Each wall is flat, endless, passes through zero and stands at right angles to its row. A trip goes straight from one point to another. List the walls that it crosses, first one first.

Walls:
(1): [ 62 -70]
(2): [ -1 -16]
(3): [-34  60]
(4): [ -7 -30]
(5): [-34 -93]
(6): [-13  55]
(7): [41 15]
Trips:
[57  5] to [ 67 -11] => 2
[ 3 24] to [ 52 -43] => 1, 3, 6, 2, 4, 5
[34 22] to [-77  41] => 1, 7
[ 4 36] to [ 26 -31] => 1, 3, 6, 2, 4, 5
[ 54 -65] to [-45 -30] => 7, 1

Walls:
(1): [ 51 -11  16  59]
(2): [-13  -2 -27  67]
(3): [ 20 -27   8  34]
(4): [ 10 -25  21  15]
(5): [ 78  47 -27 -65]
(6): [-84  -3  19 -46]
(7): [ 57 -78   0   8]
Trips:
[-41 -36  64 -33] to [-37  88 -10   2] => 7, 4, 5, 2
[ 21 -22  13  30] to [  8  13 -29 -15] => 5, 4, 3, 1, 2, 7

Walls:
(1): [ 12 -28  -2  94   8  -2 -55  10 -58]
(2): [-13 -71 -14  31  30 -54 -22  29  -8]
(3): [-30  26  67  42 -33  29  18 -27  69]
(4): [ 20 -39  48  12  51 -40 -43 -25  26]
(5): [-22   6  21   0  35  54 -38  19 -42]
(6): [-19 -13 -22  28 -27 -43 -13   9   0]
(7): [  3  32 -73 -34 -24 -27 -87   7   8]
Trips:
[ 53  25  28  11 -10 -33 -67  12 -57] to [ 51 -88 -24  38  19  -5 -26  61  34] => 5
[-90  81  21  22 -37  67 -13  62  71] to [-48   8  69  50 -86  75  25 -67  -3] => 7, 1
[-19   1  67   9  -8  49  56 -30 -58] to [ 32 -25 -64  45 -27 -20   8   0   4] => 5, 6, 2, 3, 7
[ 25  14  29  10 -32 -16   5  52 -93] to [ -61    8   35 -110  -17   28   34   20  -33] => 2, 6, 1
[  5 -57  -7  -3  52 121 -14  -4  35] to [ 24  28 -71 -58 -38  94  32 -16 -54] => 1, 4, 3, 7
[  6   9 -13 -12  -2  13  44  31 -31] to [  0   6   7 -28  -9  -7  25 -40  35] => 5, 3, 4
[-71 -43  39  22  48 -15  22   4 -44] to [ 46 -82   6  33  -7   6 -22  20  21] => 5
[ -7  13  52 -18  14 -34  72  -5  52] to [ 39  11  17  54 -31 -37 -25 -40  -6] => 6, 1, 2, 7

Walls:
(1): [ -3  41  52 -86   9  -1  41 -50  34 -29  44  37]
(2): [ 23 -26  14 -14   3 -30  -7 -31  -2  -4  21   3]
(3): [ -20   30   36  -75   32  -33 -102   92   49   35   37   36]
(4): [ 80  11 -68 -19 -10  90  21  38  55  50  30   6]
(5): [-14  77  34  22 -36   8  19  -2 -13 -12   7  -3]
Trips:
[-13 -97  29  45 -14 -12  19   2  53 -33  18 -13] to [ -7  78  50  10 -30 -57 -31  10  -4  48  39  20] => 3, 5, 1
[  7   5  18 -25 -83  60  17  48  16 -15   0   9] to [-87 -24 -17  18 -78  11 -24  17  67 -49  20 -29] => 1, 4
[-19  28  49   1 -29  68 -54  39 -41   1  35   4] to [-10  25  17  21 -19  93  -1  17 -20 -12  26 -51] => 3
[ 20  56 -70 -59  57  75  18  -3  23  64  51 -34] to [-33 -34  19  28   0  45  33  19  17  85  50 117] => none
[ 75  48   0 -67 -55 -18  -3  11 -44  87 -12  46] to [  4  50  21  15  18 -12 -71  14 -58  32 -48  27] => 1, 2, 4
[ 55 -13  29  38 -10 -46  19 -16 -14  21  22  41] to [ 62 -14 -23  34  31 -77   9 -76  46 -18  16  44] => 5

Walls:
(1): [ -6  -8  54 -18  -7 -23  22  11 -56  16   5  13 -24 -24  50 -11 -44  53]
(2): [ 37 -31 -47 -29 -18   8  40 -24 -13  -6 -38   2   7 -41  -1  21 -27   7]
(3): [ 14  23 -23  25  18   2  17 -63 -30 -37   3  49  13  28 -33  30 -27 -10]
(4): [ 46 -25 121  10 -35  -9 -55  10   8  29 -29  17  -1  20 -17  -7 -16  13]
(5): [-24 -32  47  19   4  28 -26  36  27  -4 -32 -50 -45   4 -56  -4   7 -33]
(6): [-19 -61 -45 -12  31  62  28  17 -11 -10  15  41  52 -50 -45   8 -10 -15]
(7): [ -6  -3 -16   1 -40  54 -14 -25  60 -28 -38 -49  -9   5 -57 -47 -64 -34]
(8): [ 22 -14 -39  26 -60 -25   0  30   2  12 -33  10  11  15   1  17 -28 -56]
Trips:
[ -5  39  -6  52  16 -41 -10  34 -36 -40  18 -12  13  31  -1 -39  17  -5] to [ 16  55  -5   1   7  14  23 -19  -9  47  12   2  33  51   7 -20 -25  72] => 8, 1, 4
[ 16  55 -30  27  29  44   4  20 -10   5 -27 -44 -28  -5  -4  -2 -25  -9] to [ 42  -8 -42  -1  50   4 -21   8 -11  -7 -76 -63 -34  31  54 -68 -14 -32] => 3
